Rows are points. The window is the flat piece filled in between its corners: a triangle in 3 columns, a solid with four corners in 4, and so on. A path goes straight from each point to the next, and from the last back to the first. List the points from which the path goes on through the window.
(in the rows, 128 means zero)

Window, 4 rows:
[[128  97 115 164]
 [207 190 218  91]
 [109 103  96 115]
 [148  56 103 129]]
Path:
(1): [107 105  63 136]
(2): [107  40 118 139]
(3): [101  58 113 147]
(4): [166 132  82 154]
(5): [206 103  80  96]
(6): [ 84  92 162 188]
(7): [ 96 113 181  87]
(8): [161 137 127 116]
(9): [125  67  63 146]
(10): [ 90  58 153 158]
(11): [142 129 218  80]
(12): [215 167 173 102]
Through the window after points: 5, 7

Window (4 x 4):
[[109  83 142 137]
 [129 169 149  54]
 [187  92 166 116]
 [ 98 115  48 157]]
Path:
(1): [ 95 142 167 153]
(2): [132 180 155 100]
(3): [130  88 133  45]
(4): [168  89 145  99]
(5): [133 129 118 170]
(6): [113 156 167 114]
(7): [169 136 160   7]
(8): [135  86  84  81]
Through the window after points: 2, 4, 8

Window, 6 rows:
[[ 90 151 100  83 124 189]
 [165 180 137  42  78 170]
 [134 102 137 184 115  58]
 [152 221 113 104 104 140]
 [132  55  31 127 202  89]
 [106  77  92 105 238  92]]
Path:
(1): [ 76 169  67  61 130  97]
(2): [ 91  86  80 100 185  84]
(3): [155  98  76 110 186 124]
(4): [141 134 137  99 152 154]
(5): [123 156 100 104 131  78]
(6): [ 67 173 109  66  82  84]
(7): [164 101  84 142 202 178]
(8): [129 126 111 114 135 190]
Through the window after points: 2, 6, 8

Window:
[[146  98 179 124  69 106 104 160]
 [105 206  63  49 145 121 106 117]
 [169  88 116 114 136  66 124 150]
 [200 155  96 113 156  45  37  50]
 [153 106 180  45  76 123 178  94]
 [109 136 167 133 120  58 161 164]
 [ 84 110 114  71  95  84 141 101]
 [ 87 148 140 243 192 224  83 170]]
Path:
(1): [127 130 183  50 138  75  86 133]
(2): [116 152  30 178 113 111 126 103]
(3): [213  86 119 176  81  88 154 146]
(4): [ 48 134 229  40  87 127  57 151]
(5): [ 94  96 125  54 160 120 106 135]
(6): [102 137 122 140  95 106 133 109]
(7): [140 123 134 156  98  81 135 118]
(8): [119 103 157  63 174  78 106 152]
Through the window after points: 3, 5

Window, 8 rows:
[[126  99 110 107  86 167 124 128]
 [195 100 204 130  37  89 168 194]
 [112 118 124 187 193 112  92  81]
 [ 96 193 134  97 115 142 130 170]
 [143 150  61  92 177 108 106 150]
 [126 165  85  91 140 121 180 106]
 [118 138 154 102 197  86  58  54]
 [249 136 179 145  18 166 163 175]]
Path:
(1): [140 158 176  87 170 136 176 160]
(2): [137 117 165  61 155 159 182 144]
(3): [152 142  86 153  78  92 111 132]
(4): [123 123 128 135  94  78  82 137]
(5): [153 154 143  69 152 138 133 109]
(6): [141  86 135 109 146 139 150 164]
(7): [162 151 103 148  74 114  69  46]
(8): [143 148  82 151  75  88  77  91]
Through the window after points: 2

Window, 9 rows:
[[168 148 171 164  75 112 168 159  77]
 [195 198 177 216 125 122  54  90  61]
 [107  77 167 171  85 155 149 153 205]
 [162 175  79  98 173 164  60 128 142]
 [ 78  66 145 105 191 147 151 154 127]
 [133 170 107 124 159 119 175  97 134]
 [ 91 127 175 152  84 142 114 110 114]
 [129  89 249 121 170 217 110  26  62]
 [114  48 125 165  67 146 156  83 160]]
Path:
(1): [128 151 101 170 158 163 156  93 103]
(2): [125 131 164 199 104 215 145  81  52]
(3): [153 152 149  94 158 114  88 109 124]
(4): [148 101 209  61 136 144 140 135 184]
(5): [ 92 121  91 240 107 169  75 113  71]
(6): [ 93 106 148 174 119 164 180 125 115]
(7): [134  85 173 153  80 125 121 106 147]
(8): [183  71 216 119 106 115  94 114 131]
(9): [ 85 150 128 189 113 201 156 126 104]
(10): [108 124 123 170 133 187 112 109  87]
(11): [167 150 165 120 120 110 142 109 106]
(12): [168 137 186  90 112 103  88  91 113]
Through the window after points: none

Window:
[[ 48 166 149 134  80 132  90 128 122 146 169]
 [ 98 180 137 154 132  98 145 148  84 152 148]
 [133  69 177 108 169 119 194  84  75 126 208]
 [ 66 121 109 187 122 146 128 189 115 112 191]
 [ 68 143 100 165 152  95 133 127 136  74 156]
 [131  95 186 121  66 108 108 134 127 184  47]
 [181 119 151  81  56 114  88 185 140 111  84]
 [123 112 147  65 108  71  69 212 158 157  62]
 [144 106 204 143 210 145 149 137 117  69 187]
 [ 84 154 129 113 124 141 163 161 157 134 124]
 [163  95 197 161 135 110 166 105 147 141 230]]
Path:
(1): [133 101 137 139 109 123 117 134 120 166 150]
(2): [148  61 111 104 176 185 126 106 114 138 216]
(3): [113 163 249 168 177  91 159 173 128  50 130]
(4): [121 111 199 145  72 108 145 164 146 139 103]
(5): [123 104 119 101 114 121  74 124 101 179  78]
(6): [143 118 119 122 200 130  73 119 108 121 152]
(7): [126  94 232 132  93 118 209 148 126 111 161]
(8): [110 140 171 128 111  91 152 146 138 117 162]
Through the window after points: 2, 4, 6

Window:
[[122 155  60 121 155 136 145 129  98 114 124]
 [119 154 116 121 100 146 156  98 126  95 176]
 [207  79 128  86 154 125 137 143 249 149  70]
 [ 89 162 107 123 148 122 177 133 137 168 139]
 [112 184 141 139 125  79  92 133 116 103 154]
 [102 132 127 137 158 152  86 120 107 145 155]
 [118 118 141 107 129 139 185 143 115 114  86]
 [131  92  94  99 116 102 133 139 121 156 137]
 [246  61 128 156 115 117 159 104 212 165  51]
 [ 88 122 105 106 169 105 176  77 110 110 137]
 [113 120 113 159 154 115 149 152 127 100 173]]
Path:
(1): [ 74 108  76 115 118 150 125 117 133 130 100]
(2): [ 92 105  84 135 100  94 134 103 161 140 144]
(3): [144 125 117 106 137 132 147 139 109 126 144]
(4): [195 157 114 114 195 109 138  73 119 120 170]
(5): [102 115 121 118 131 119 140 137 156 131 110]
(6): [ 67 163 109 143 118 129 151 127 152  86 105]
(7): [159 117 124 101 159  98 138  93 101 143 176]
(8): [188 134 105 118 137 125 177 118 135 123 154]
(9): [ 42 118 124 129  95 131 106 114 140 134 118]
(10): [ 92  77 116 140 102 134 111 124 183 158  81]
(11): [170 165 124 111 166 116 142 141 121 129 158]
(12): [152 135 131 118 149 122 183  96 103 136 152]
(13): [124 118 104 137 137 126 121 134 190 125  89]
(14): [ 84 131 106 152 144 157  92 160 174 111  89]
(15): [132 132 127 111 146 112 138 100  86 160 179]
(16): [150 139 132 123 168  92 167 144 138 155 144]
Through the window after points: 2, 4, 6, 8, 14

Window (12 x 12):
[[123 141 186  58 144 203  94  92 107 164  94 115]
 [136 149  30 121 137 163 149  96 171 171 119  57]
 [105 127 116 160 130 118 222 122 203 103  64 131]
 [ 96 149 145 164  64 178 124 188  80 163 118 116]
 [128  77 130  84 133 110 167 131 145 249  84 110]
 [107 152 237  11  62 147 119 227  92 160 194 127]
 [156 140  69 135 160  86 197  85  88 156 134 133]
 [160  88 101 158  37 104 132 127 195 106  87 102]
 [ 93 147 128 229 112  77 128  41 149 197 221 175]
 [ 71 117  50 180 131 157  92 135 143 124 170 156]
 [131 175 136 148  89 105  87 187 157 165 150 163]
 [232  97 105 128  90 178 183 108 215 124 119 130]]
Path:
(1): [148 128 113 152 135 119 146 111 149 134 153 120]
(2): [118 167  43  97 106 138 168 113 111 219  97 116]
(3): [133 164  99 124  88 130 154 130 160 136 118 145]
(4): [115  89 161 172 152 144 114 119 127 141 152 108]
(5): [127 127 128 148 146 132 168 188 208 136 143  17]
(6): [129 125 127 110  63 147 114 111 139 159 107 167]
(7): [112 144 115 133  90 116 142 114 147 171 128 151]
(8): [143 110 126 192 109 112 163 158 170 144 165 113]
Through the window after points: 1

Window (14 x 14):
[[144 134 157 127  64  95 138 108 141 189 164 138 122 174]
 [126 110  54 142 179 156 150 109  96  85  39 157 124 165]
 [193  67 154 147 152 180  76  90 111 163 156 135 192 106]
 [117 198 139 103 121  84 168 196 104  92  94 201 104 148]
 [143 115 172 110 107  80 127 158 139 128 198  80 147 147]
 [ 84 141 119 153  96  60 140 189 117 167 102 159  70 122]
 [246   7 140 148 171 176 112 116 146 151 122 140 158 157]
 [ 93 147 232 104  99  94 139 128 172 134 164 119  69 117]
 [151 137  45 142 215 129 108 133 146 107 103 209 127 153]
 [178  35 148 119 119 125  53  88 116 127 131 149 135 156]
 [134 108 150 134  92  97 166 126 125 110 196 162 107 114]
 [126  92 201  92 145  62 168 124 125 163 189 149 162 137]
 [160 146  33  90 142 103 141 126 118 123  53 169  97 107]
 [119  93  59  97 126 150 133 165 148 139  98 192 152 143]]
Path:
(1): [147 153 163  60 160 134  91 141  74 143 162 134  91 116]
(2): [197 100 131  94 148 185  71 102  90 172 162 146  97 136]
(3): [111 102 125 171 116  59 192 154 176 105  85 181 165 144]
(4): [135 105 106 167 152  96  94 139 178 114 111 200 183 129]
(5): [155 122 103 112 154 135 145 122 105 126 144 156  94 141]
(6): [193  80 108 112 134 115 139 182  65 176 159 146  30 142]
(7): [126 128 133 124 137 115 125 103 153 120 107 174 168 131]
(8): [136 137 167 104  95 101 147 101 187  93 125 146 172 113]
(9): [147 104 135 136 160 111 113 162  75 156 153 145  78 160]
(10): [155 130  64  75 134 104 124 157 104 144 112 173  80 136]
(11): [142 137 105 121 133 104 146 123 135 117  85 153 127 117]
(12): [140  75  99 159 107 113 148 115 173 125  96 167 148 141]
Through the window after points: 4, 10, 12

Window (14 x 14):
[[150 119 143 155 127 119 156 133 156 135 140 146 122 107]
 [109 120 115 124 188 103 150 136 173 141 160 141 127 140]
 [137 122 119  92 142 128 131 113 189 141 112 139 159 115]
 [165 104  62 129 169 152 151 125 145 128 116 133 153 132]
 [110  88 108  69 132 151  76 108  76 153  99 108  85 127]
 [142 132 145 124 157 110  69 174 142 124 130 120 193 169]
 [128 157 128 147 178 104 152 135 162 168 122  97 160 107]
 [137 145  90 121 168  89 133 123 127 124  95 166 136 101]
 [ 80  86  98  86 114 117  98  92  89 103 118  77 117 120]
 [ 97 124  88  54  94 141 100 138  80 141 147 101 129 146]
 [113 141 172 110 180 133  96 139 117 131 195 126 206 124]
 [ 72 115 140  85 122 155 125 121  69 110  71 126 115 148]
 [139 109 190  88 162  86 131 153 111 145 156 114 197 150]
 [121 145 119  71 130 145 114  72  71  98 118 107  85 167]]
Path:
(1): [110 119 125 115 143 128 135 108 117 160 139 122 149 128]
(2): [124 125 100 120 143 123 131 106 101 144 125 132 139 147]
(3): [130 121 122  95 166 128 111 140 139 111 126 124 148 104]
(4): [142 122 124  81 178 115 131 152 131 133 114 109 116 121]
(5): [103 108 161 123 111 103 101  96  83 147 154 148 210 154]
(6): [103 112 129 101 140 129 113 112 124 156 147 145 145 154]
(7): [136 126 155  95 160 117 123 145 109 109 142  79 160 124]
(8): [131 120 109  87 137 138 126 142 116 121 128 108 139 130]
(9): [111 120 118 136 154  89  88  83 121 167 100 142 132 171]
(10): [107 150 109 112 160 123 127  88  97 140 147 122 144 159]
(11): [142 106 137  93 140 120 123 155 136 124 112 108 142 112]
(12): [123 130 114  85 151 139 109 143 102 118 132 101 145 132]
(13): [120 121 130 109 122  99 117 118 127 151 129 142 147 155]
(14): [114 112  67 183 174 156 123  99 131 173 137 128 151 153]
(15): [126 132 167   7 129  88 115 152 104  73 111 107 137 109]
(16): [130 117 104  74 157 125 114 152 121  60  75 111 106 124]
Through the window after points: 2, 4, 10, 12

Window, 14 rows:
[[ 58 172 122 119 124 106  87 108 121  52 156 117 100  88]
 [154 152 125  74 107 172 139  73 122 190 101 210 152  69]
 [112 103  91 132 113 128 112 170 144 114 180 158 131  75]
 [134 128 157 101 134 118  98 161 120 142 168 116 124  86]
 [110 101 110 125 145 134 104 120 103 125 115  96 184 154]
 [137  66 110 104 170  87  90 107  61 116 132 107  91 169]
 [  7 217 129 131 161  88  95 143 126 104 133 181 126 135]
 [147 113 151  50 114 167 131  77 176 111 175 169 120 103]
 [153 103 139 147 147 146 144 156  68  82 175  99 131 171]
 [158 104 132  74  86 109 172 111 105  70 125 134 199 105]
 [128 117 147 155 157 125 108 129 150 125 112 168 144 100]
 [167 166 132 131 118  58  99  87 154  73 147  90 115 192]
 [ 53 106 123 142 155 110 108  70 104 109 202 171 150 104]
 [135 170  96  76 184  90 123 132 115 100 133  82 102 105]]
Path:
(1): [106  96 126 120 117 104 153 122 102 110 139 104 134 107]
(2): [104 140 129 139 133  92 134  99 141 108 131 106 118 133]
(3): [121 163 130  60 133 144  59 148  90  71 191 206 130  69]
(4): [127 135  93 119 202 149  59 128 141  91 125 205 191 120]
(5): [ 99 122 159 116  81  93 155 121  96 148 145  52 105 130]
(6): [100 126 139 110 130 114 154 126 120 143 130 124 140 115]
(7): [183 104 103 110 149 137  67  86  90  63 182 180 161 129]
(8): [140 131 117  99 146 136  92 126 134 126 148 145 163 111]
(9): [ 98 108 159 111 103 106 154 121 105 105 153 107  98 113]
(10): [ 97 121 123 115 138 116 127 114 132 138 150 127 131 131]
(11): [178 162 138 102 151 120 100 126  84  51 139 173 150 116]
(12): [133 157 116 104 120 124  82 113  92  53 161 157 148  75]
(13): [ 89 130 133 104 123 111 138 108 138 106 137 117 121 120]
(14): [ 78 164 169 137  75 123 193 144 131 100 144 103 101 165]
(15): [142 113  96  98 185 117  43 103 100  94 154 151 148  65]
(16): [151 112 115 111 141 134  97 128 118 101 163 135 127 124]
Through the window after points: 4, 8, 12, 14

Window, 14 rows:
[[122  95 156 181 166 137 118 166 108 127 102 109  89 123]
 [113 112 156 121 161 115 159  94 159 196  76 172 150  88]
 [141  78 121 113 104 131 132 100 133 202  95 109  48  94]
 [120  89 129 179 141 189 151 140  84 182 127  41 140 158]
 [ 90  17 152  68 144 139  29 198 240 180 101 111  66  92]
 [225 233 181 140 160 157 132  62 177 167 105 165 101 140]
 [101 133 156 148  62 101 140  91 153 116 104  78 184  78]
 [147  88  98 114  81  73 175  91 180  91 184  79 200  99]
 [ 46 167 142 101 160  78 150  57 183 164  93 141 134 133]
 [183 102 192 117 219  59 104  59 119 188  81 126 156 158]
 [105 156  66 152 144 197  91 140  87 146 133  77 136 106]
 [112  54 150 185 147 143 143   7  73 135 174 103 174 130]
 [123  97 164  86 146 159 100 160 132 130  56 134 113 156]
 [165 179 167 158  93 122 153  75  74 209 168 149 132 135]]
Path:
(1): [153  87 117 145  97  92  31 107 157 126 103 176 148 151]
(2): [ 97 136 182 137 196 178 188 119 100 201  96  74 100 106]
(3): [120  81 185 107 167 152 145 119 110 138 170  56 172 103]
(4): [127 101 136 177 135 128 132  42 108 159 121 133 138 138]
(5): [143  83 122 156 107 134 116  60 182 162 101 132 151 128]
(6): [ 94 168 190 105 180  91 141 170  56 163 164  55 113  78]
(7): [122 113 184 111 198 130 153 115  55 140 111 117 155  66]
(8): [122 104 135 153 104 134 116  78 155 156 121 119 124 162]
(9): [158  73  84 175 110 108  93 100 108 191  81 106 168 145]
(10): [113 122 166 125 147 141 134 139 144 132 143 111 101 106]
(11): [108 101 128 111 142 121 161 116 127 136 167  76 113  85]
(12): [146  91 144 133 110 123  87 110 176 180  55 148 127 139]
Through the window after points: 3, 7, 9, 11

Window:
[[100  67 189 121 113 130 165 177 124 132 111 130  87 166]
 [145 145 100  71 172 124  77 128 148 146 107 171 127 222]
 [178 122  39 111  38 131 147 172 219 158 155  72  85 128]
 [ 93  90  86 144 136  89 129  89  64 117 178 148 113 183]
 [ 73 239 135  79 117  39 104 194 171 152 176 162 149 160]
 [ 98  19 155 138 147  87 131 112  99 210  62 120 212  83]
 [184 107 101  68  45 134 201 124 183 179  17 125 152  63]
 [ 90 126  57 154 190 123 170 120 106 157 175 172 152 167]
 [165  90 120 159 191  91  98 118 135 192 106 144  90  74]
 [183 122  64  52 107  87 204 137 191  82 162 124 163 182]
 [146 157 101 113 113 111 143  85 223 116  72 171 158 203]
 [161 147 174 167 108 156 130  97 124 151  52 112 192 123]
 [ 50 174 138 132 160 159 173  62 129 127 145  95 152 117]
 [107 104 158 119  91 129 180 109 137 184 214 128 141  85]]
Path:
(1): [ 90 112 102 138 118 155  95 155 166 105 137 249 161 159]
(2): [140 134 140  77 130  85 202  93 112 174 125  24 114 158]
(3): [147 139 127  64 136  69 148  70 113 213 150  90 172 233]
(4): [133 116 114 146 111 141 146 143 155 101 101 152 144  99]
(5): [107  73 172 119 142 143 113 100 135 120 184 192 179  78]
(6): [144 158  80 119  78  85 218 149 157 213  99  60  75 180]
(7): [130 166 127  97 150  91 156 125 101 182 114 107 144 177]
(8): [ 77  91  98 130  72 120 115 133 192  80 189 199 142 128]
Through the window after points: 3, 5

Window, 14 rows:
[[168 174 133  68 129 164 104 197 149 191 102 139 127  82]
 [ 78 100  74 150 162 110 129  79 162 107 149 162  95 124]
 [170 201  94 211 166  84  64 137  59 106 116 130  79  96]
 [ 71 118 117 169  97 103  82  71 154 168 181 187 163 133]
 [125 129 166  88 132 154 108 218 162 114 143 120 167 129]
 [ 82 125  92 194 143  61 164  99 136 125 100 137 153 105]
 [112  85  58 148 138  97 120  96  72 121  75 100 129 155]
 [113 186  72 135 195  55  97 106  86 144 101  59 104 145]
 [189 181 162  82 113 183 157 160 156 120 106  92 142 155]
 [ 60  98 153 164 151 104 124  83 119 145  90 127  97 141]
 [183 106 187  70 129 186 130 144 174 121 131  63 177  73]
 [135 142 173  44 155 183 129 125 142  96  86 129 200 109]
 [186 164 131 122 151  39  99 148  92 151 147 168  91 121]
 [ 90 109 118 167 171 134 150 109 107 175 182 171 150 129]]
Path:
(1): [140 129 146 187 152 162  45 131 195 148 110 134 130 113]
(2): [ 89 128 123  90 113 100 145 122 107 132 162 149 170 134]
(3): [122 145 140 139 105 103 138 122  59 131 154 111 126  78]
(4): [147 132 126 113 170 136 107 141 198 148  84 130 162 148]
(5): [104 120 132 143 160 112 103 103 171 141 106 135 112 155]
(6): [ 88 105  91 142 123 112 166 113   7 123 126 122 129  68]
(7): [ 57 161 137  71  99 129 161 106  86 147 184 186 176  83]
(8): [195  97 142 131 186 155  89 147 200 125  52  65 134 155]
(9): [155 121  88 201 143 200 119 124 188 140 110 136 161 185]
(10): [ 90 155 152  76 144  43 150 116  82 118 132 126 113  63]
(11): [104 174 157 101 137 150 137 136 118 129 131 124 131 109]
(12): [202  98  98 146 131 114 101 135 156 129  97 110 153 155]
Through the window after points: 1, 5, 9, 11

Window:
[[130 169 106 161  60  96 185 139 131 132 149  92 172 142]
 [137 121 138 128 167 124 118 129 173 144 108 129 106  81]
 [ 88  96  78 133 168 133  66  82  89 160 109 109  34 129]
 [112 109 169 148  97 178 160 107 138 120 131 123 136 123]
 [142  98  84 120 161 119  67 144   7 138 101  89  93 111]
 [163 125 129 153 134 146 164 133 139 176 160 131 154 171]
 [153  70 137 119 132 105 120  86 105 149 132 135  31  97]
 [ 88 162  96  94  88 118 150 151  41 180 134 152 132 112]
 [122 187 139 123  91 128 181 184 108 115 140 130 115 173]
 [154 111 102 179 166 154 168  88 131 120 110 153  81  99]
 [128  91  90  62 169 113 108  71  69 137  67 117  73 128]
 [140 187 188 192 141 115 174  97 131 135 160 124 161 143]
 [ 94 126 138 161 149  93 199 163 116 116 174 118 176 149]
 [147 161 132 145 124 140 158 110 158  91 207 146 162 132]]
Path:
(1): [105 132 165 137 115 104 121 135  71 131 126 141 163 164]
(2): [124 132  90 120 142 127 175 131 129 144 155 108  97 101]
(3): [146 150 111 113 173 134 144 127 102 172 131 101  92  87]
(4): [108 103 135 164  43 131 124 110  96  96 123 165 150 177]
(5): [108  97 117 156 124  99 118 104  99 136  98 162 116 126]
(6): [149 166 119 110 130 163 173 136  93 143 181  93 121 136]
(7): [126 107 134 120 140 131 198 100  98 136 134  91  81 116]
(8): [146 119 122 155 121 125  83 114 131 129 131 169 119 120]
(9): [174 145 118 148 116 137  94  94  95 137  59 211 113 156]
(10): [ 92 116 130 110 139 127 180 143 120 126 184  53 120 108]
(11): [154 134 139  65 193 152 163 130  72 158 152 107 107 100]
(12): [116 121 105 207  95 104 101 119 152 121 105 138 119 147]
(13): [113 121 125 130 133 111 128 110 100 131 125 138 110 154]
(14): [154 119 103 131 135 174 211 126  92 152 157  63 132  79]
(15): [127 126 125 128 130 133 157 121 103 145 160 111 114 123]
(16): [125 175  89 177  61  91 152 139  85 104  66 150 156 171]
Through the window after points: 7, 9, 11

Window (14 x 14):
[[145  61 158 112  67  91 127 143 137 167 197 162 143 108]
 [ 56 176 156 162 100  99 142 129 147 121 120  78 155 175]
 [146 153 103 131 118  69 151 143 129  96 106 145  70 108]
 [114 158 161 136  97 120 154 113 102 152 173 108 111 164]
 [111 126 142 104  86 133  57  73 107 152 125 122 110  87]
 [ 88 144 118 139  84 130 141 152  81  76 110 117 125 145]
 [182 142 172  88  92 105  43   7 105  83 137  81 213  90]
 [114 132  84 122 163 116  86 200 100 136 128  73 152  81]
 [149 142 140 144 113 162  86 114 138 125 124 168 104 113]
 [ 25 213 196 198 122  79 167 108 109  80 178  60 116 107]
 [130 123  86 204 101 114 138 107 127  94  98  91 103 152]
 [ 88 143  55 138 180  89  86 127 106  53 118  79 150 145]
 [ 84 109 108 134  97 153 177 102 119 144 130 128 160 118]
 [ 96  94 141 114 130 139 163 144 121  85  98  85 119 171]]
Path:
(1): [132 147 126 125  88 126 128 120 133 117 148  87 133 124]
(2): [101 104 124 136 153 103  92 125  99 138 125 121 156  95]
(3): [119 128 152 122 116  90 126 106 105 138 129 121 134 114]
(4): [132 134 126 131  88 121 124 119 130 100 152 112 129 133]
(5): [120 145  71 122  79 138 130 138 125 103 141  91 126 117]
(6): [118 117 145 145 147  87 105 112 107 113 129 128 128 116]
(7): [129  91 138 142 123 103 128 117 107 132 141 137 147 128]
(8): [ 84 177 109  95  60 107 111 164 157  94 180  75 104 129]
(9): [157 108 121 118  50 103 125 132 170 133 203 117 134  78]
(10): [ 62 105 173 145 160 118 142 123  64 125  90 136 133 182]
(11): [126 135 152 137 129 106 125 132  88 133 128 113 144 148]
(12): [ 83 137  76 138  62 142 147  67 182  59 145  82 135  95]
Through the window after points: 3, 7, 9
